Each row is a point. Two turns around zero, p and q, are shown by what they do to some points. Where does a point land after both, in the order given? Backwards means that the second turn is done in reverse. Each puzzle has new turns, and all numbers are rounded.
(in the rows, 128 means zero)

Turn p:
[150 132  93] => [151 141  96]
[119 129  98] => [121 132  98]
[132 115 158] => [133 112 156]
[113 152 199] => [105 139 200]
[125 112  92] => [130 117  90]
Turn q:
[115 159 110] => [134 165 119]
[179 100 141] => [158  80 146]
[161 110 152] => [141  93 153]
[121 131 153] => [112 128 149]
[ 85 169 105] => [113 187 109]
[108  98 106] => [112 114  91]
Where do these land?
p, then q: [ 83 108 126] => [ 89 123  98]
p, then q: [153 112 111] => [157 112 119]
q, then p: [ 76 171 120] => [ 90 184 126]
q, then p backwards: [168 127 140] => [155 107 152]
q, then p: [161 122 143] => [150 107 148]

Turn p:
[129 151 165 134] => [155 114 160 127]
[117 138 140 171] => [119 108 156 159]
[150 190  76 139] => [146 194 131 178]
[ 98 104 141 116] => [105 113 135  97]
[122  84 108 114] => [ 98 122  92 109]
[151 102 139  95] => [146 117  96  97]
Turn q:
[160 162  90 149] => [190 143 128 132]
[ 85 138 148 141] => [ 96 153 142 154]
[118 121 105  73] => [115 142 122  71]
[158  88 145 161] => [132  80 102 157]
[120 131 153 116] => [108 122 148 126]
Where do these land?
p, then q: [145  71  85 158] => [128 179  69 143]
q, then p: [ 91 143 154 119] => [123 121 175 118]
p, then q: [147 126 141 108] => [145 115 124 106]
q, then p: [133 176 122  70] => [182 130 143  77]
p, then q: [120 147 140 152] => [118 109 135 153]
q, then p: [131 104 127 159] => [104 127 114 156]

Turn p:
[ 68 166 122 152 185 158 112 127] => [110 164 178 159 180 158  96 148]
[158 107 166 102 106 155 127 140] => [153  74 122 100 117 131 134 145]
[ 86 139 139 142 143  88 130 138] => [ 99 147 157 153 133  91 125 133]
[165 100 123 116 117 129  93 131] => [138 100  87 127 105 134 105 125]
[146  88 137 135 107 129 141  99] => [156 101 116 128 124 119 142  89]
[163 123 117  82 146 132 139 117] => [125 124 101  74 136 132 115 119]
[ 83 160  91 203 151  88 172 173] => [ 71 191 138 192 158 112 186 143]
[113 127 117  89 104 158 111 118] => [130 115 149 104  99 164 110 119]
[171 141 140 131  94 116 128 109] => [171 135 104 115 101 112 140 131]
Turn q:
[112 109  85 161 121 107 130 134] => [105 102  91 127 111 110 150 148]
[122 163 140 107 172 155 103 161] => [116 158 133 107 143 134  62 129]
[ 93 134 135 106 132 103 167 141] => [107 168 126 104 144 118 161 121]
[109 144 133 117 143 183 123 134] => [112 156 128 132 116 166  91 121]
[166 125 123 109 156 191 111 131] => [153 120 139 110 109 178  74 129]
[134  97 166 118  87 129  79 116] => [119  84 179 161 136 128 126  95]
[118 132 155 154 149  75 161 116] => [142 143  99 133 180 103 164 130]
[161 174 122 123 119 188 106 136] => [148 146 154 147  91 148  70 151]
[ 98 127  86 147 134  70 166  85] => [135 137  65 124 117  87 187 114]
[181  97 134 114  82  95 102 120] => [158  71 179 130 122 102 149 125]
[114 107 128 154 113 111 157 135] => [113 122 115 135 139 130 170 146]
Where do these land?
q, then p backwards: [ 63 134 126 145 137 142 123 124] => [125 113  72 138 149 102 122 145]
p, then q backwards: [ 84 133 178 111 165 130 119 135] => [152 134 161 122 115 114  88 179]
q, then p: [168 138 106 116  81  90 114  91] => [154 114  95 126 103  70 165 112]
p, then q: [ 98 124 154 123 179 127 163 125] => [129 143 107 104 183 125 116  96]
q, then p: [ 94 103 150 117 122 171 122 125] => [154 123 171 141 147 160 120 116]
q, then p: [152 138 111 131  78 126 152 154] => [120 104 137 126 113 107 173 163]
q, then p: [ 89  99 145 122 163 105 108 149] => [ 97 137 154 121 154 128  86  95]
q, then p: [173 117  80 122 107 127 136 119] => [131  92 102 109  89 123 162 125]
q, then p backwards: [194 119 111 170  77 110 123 107] => [139 116 197 164  77 140 112 152]
p, then q: [164 175 119 123 170 151 120 152] => [105 148 129  85 114 127  74 155]

Turn p:
[113 104 171 119 136 173 115 135  81] => [129 120 162 110 110 183 149 143  87]
[119 141 112 132 147  73  91 153 120] => [121 122 102 166 131 109 111 183 128]
[116 131 171 145 113 101 131 173 165] => [154  88 108 164 123 124 174 132 151]
[ 87  81  71 140 123  94 113 148 179] => [112 128  51 163  91 139  95 117 168]
[158 120 165 137 133 134 153 121  85] => [131 108 149 110 165 138 145 121  82]
[160  88 152 117 106 160 146 121 139] => [137 106 130  94 108 131 145  80 103]
[122 164  91 139 164 109 105 108 129] => [136 159 131 143 146 111  81 160 146]
[136 158 119 124  97 149 193  84 117] => [101 155 163 104 173 117 143  74 143]
[125  90  81  86 145 180 149 147 137] => [102 127 108  57  94 158 107 119 153]
[133 165 128  95 122 118  95  96 106] => [109 150 174 138 118  93 115 150 114]
[154 133 144 151 103 164 132 136 109] => [148 148 131 104 136 132 167 117 100]
[113 161 131 151 148  81 113 113 169] => [156 125 128 183 143 101 103 138 162]
Turn q:
[113 130 135  88 117 127 158  92 164] => [125 132 124  89  98 156 138  82 133]
[155 173 165 111 162 163  98 144 143] => [ 89 161 163 128 129 160 163 173 138]
[119  88  91 131 105 104 114 128 163] => [175 135 121 109 128 132  76 115 125]
[154  79 130  74 158 108 133 138 136] => [169 125 113  82 107 141 151 157  91]
[158 171 166 173 123 157 109 142 107] => [101 145 152 191 156 131 157 149 150]
[138 112 123 118 178 113 174 118 145] => [140 125 126  71 148 113 164 116 112]
[ 88  89  99 126 101 152 111 121 145] => [141  99 110 115 125 153  72 122 150]
[125 138 142 169 125 150  79 127  71] => [101  95 146 194 148 126 114 159 122]
[118 159 163 165 134  76 148 146 106] => [130 131 163 156 119  61 157 114 133]
[176 112 138 116 145 113 137 117 117] => [150 135 122 128 136 136 165 134  89]
[103 138 118 162  90 128 161 155  87] => [120 112  92 167 129  78 121 113 160]
[ 91 147  67 104  98 145 114 108 151] => [ 94 141 104 106 115 147  60 102 133]
Where do these land?
q, then p: [159 135 202 132 129 122 143  83 197] => [161 112 203  89 156 126 151  67 135]
q, then p: [150  93 104 144 142 116 135  94  99] => [114 126 121 107 150 146  91 142  85]
q, then p: [131 146 116 128 200 135 124 186 100] => [ 95  75 100 139 139 138 147 184 164]
q, then p: [154 149 130 119 124 123 107 134  89] => [122 149 110 142 157 150 153 146 124]
p, then q: [ 96 109 133 134 109 153 126 118 104] => [ 91 111 117 144 132 142 136 115 154]
p, then q: [158 155 141 137 132 148 129  88 184] => [153 163 162 141 124 155 155 105  85]
q, then p: [ 81 129 109 128 132 102 137 111 123] => [104 119 137 161 102 119 109 120 103]
q, then p: [ 95 102  88  86 115 126 162 122 115] => [ 74 152 109 122  91 109  99 118 118]
q, then p backwards: [162 124 149 130 100 130  67 150 159] => [ 79 152 134 157 158 149  83 113 121]
p, then q backwards: [ 94 137 108 142  98 126 150 194 111] => [161 145 145 108 134 190 163 151 116]

Turn p:
[145 128 112 179 148 141 145  93 144 102 163 158] => [171 135 136  88 132 178 131 121 118 167 117 148]
[160 129 112 139 158 107 130 114 154  71 123 136] => [150 138 125  84 144 132 111  90 130 148 163 157]
[121 125 139 168 186 149 151 128 135 103 128  94] => [168 125 125 115 146 164 157 132 168 107 151 162]
[121 133 154 100 135 122 137 106 152 106 140 133] => [129 147 145 129 155 133 140  92 126 132 140 107]
[128 126 114  78 122 117 120 127  63 189 147 108] => [102 144 140 130 109  96 132 192  91  82 124  89]
[106 158 141 149 157 130 137 113 140 125 124 156] => [113 120 134 110 164 159 148 121 137 140 112 142]
[106 106 135  75  99 151  61 161  50 164 136 129] => [ 95 168 122 152 101  79  91 176 139  73  71  86]
[130 117 135 127  91  78 148 187 151 124 137 150] => [ 87 152 118 173 101 120 122 117 119 175 156 152]
[146 146 134 146 109 103 104 153 198 135 139 113] => [126 104 124 155 142 124 103 129 152 191 168 117]
[137 100 137 138  85 125 161 122 186 107 150 131] => [156 129 132 163 103 149 134  81 116 177 148 117]
[ 73 133  93 102 106 131  94 123  60 156 100  97] => [ 89 112 109 104  89  80 148 162 145  75  92  92]
[114 146  92  76 124 176 114 162  86 168  98 119] => [ 92  97 169 136 101  91 107 159 137  64  97 125]
[165 148 162 163 117 137 155  91 113 102 118 129] => [179 124 116 124 162 116 156 113  98 143 108 157]
[139  98 134 153 156 125 134 111 160 140  89 139] => [134  97  94 128 145 171 112 107 118 117 144 140]
Turn q:
[151 172 179 139 150 111 110 146 160 118 122 117] => [130 139 136 132  83 131  93 139  95 180 145 142]
[143 120 149 117 103 156 157 146 106 157 131 167] => [ 95 105 107 109 123 126 143 131 177 151 102 124]
[107 132 114  95 122 131 132 120 136  87 195 152] => [129 142  83  77 179 136 119 142 115 118 151 139]
[110  80 117 177 169  87  99  87 100  81 143 142] => [115 150 107 180 157 139  96 118  88  61 112 175]
[146 119 111 173 120 131 167 119 153 113 132 101] => [153 127  96 140 104 124 148 127  91 114 101  97]
[145 157 106 155 128 136 123  97 125  87 133 115] => [138  97 118 131 134 108 123 130  70 113 133 128]
[167 141 154  98 179 101 143 164 115 147  89 145] => [126 115 149 164 111 146  76 167 170 169 123 117]
[ 77 102 136 104 141 115 111 133  91 103 107 116] => [132 142 131 162 145 127 131 129 161  96 175 163]
[131 125 110 135  81 100 111 155 143 122 120 124] => [149 153 128 121 128  83 117  93 135 133 124 115]
[101 100 115  59  94 150 174  95 138 125 109 183] => [128 113 118  60 131 121 138 169 197  71 125 125]
[153 100 137 144 148 170  81 126 108 205 125  66] => [125 103 186 161 121 191 173  63 127 156 113 129]
[121 161 129 141  99 128 113 125 127 189 166  89] => [134 145 161 113 147 126 184 108 104 179 111 132]
[113 153 107 126 129 150 145 150 163 130  91 146] => [111 131 141 113 100 109 126 148 135 120 149  76]
Where do these land?
p, then q: [ 84 151 135 154 123  72  85  91 131 140 137 109] => [171 158 154 136 152 157 162 149 142 129 143  71]
p, then q: [131  85 131  96 169 135 145 154 125 136 128  88] => [128 126  68 108 135 118 116 114  81 138 149 135]
p, then q: [169 132 153  90 105 111 172 135 149 154 114 143] => [ 92 127 110 176 153 129 149 127 111 127 103 175]
p, then q backwards: [125 171  95 141 140 126  95 144 159 110 177 178] => [151 159 156  85 138 112 101 152 144 184 145 164]
p, then q: [ 94 120 178 130  83 104 172  91 133 100 131 117] => [151 102 127 148 129 119 177 182 104 115  78 112]
q, then p: [142  86 162 153  96 128 131  97 150 138  83 101] => [149 110 109 142 117  98 130  73  83 160 102 135]
q, then p backwards: [160  98 154 175 138 114  96 148  93 116 143  87] => [145  97 171 145  87 134 160 145 163 113 100 161]
p, then q: [172 121 120 148 173 156 126  85 101 135 108 146] => [122  71 122 137 146 147  74 120 157 119 154 128]
p, then q: [115 166 101 140 103 152 133 140 155 161 157 109] => [132 158 116 135  85 147 152  99 163 151 109 128]
q, then p: [ 76 146  92 137 159 132 123 157 115 132  83 174] => [116 156 114 135 138 133 174 134 202 160 150 120]
q, then p: [152 152 166  77 159 153 102 134 134 135 132 119] => [137 142 150 172 127 155  93 149 126 117  99  88]
p, then q: [150  90  93 122 117 159 123 146  91 127 169 148] => [124 100 138 113 112  72 114  95 139 167 146 144]
q, then p: [ 95 147  86 100  99 121 159 142 129  80 102 146] => [121 166 135 113 117 108 121 133 147 158 203 131]
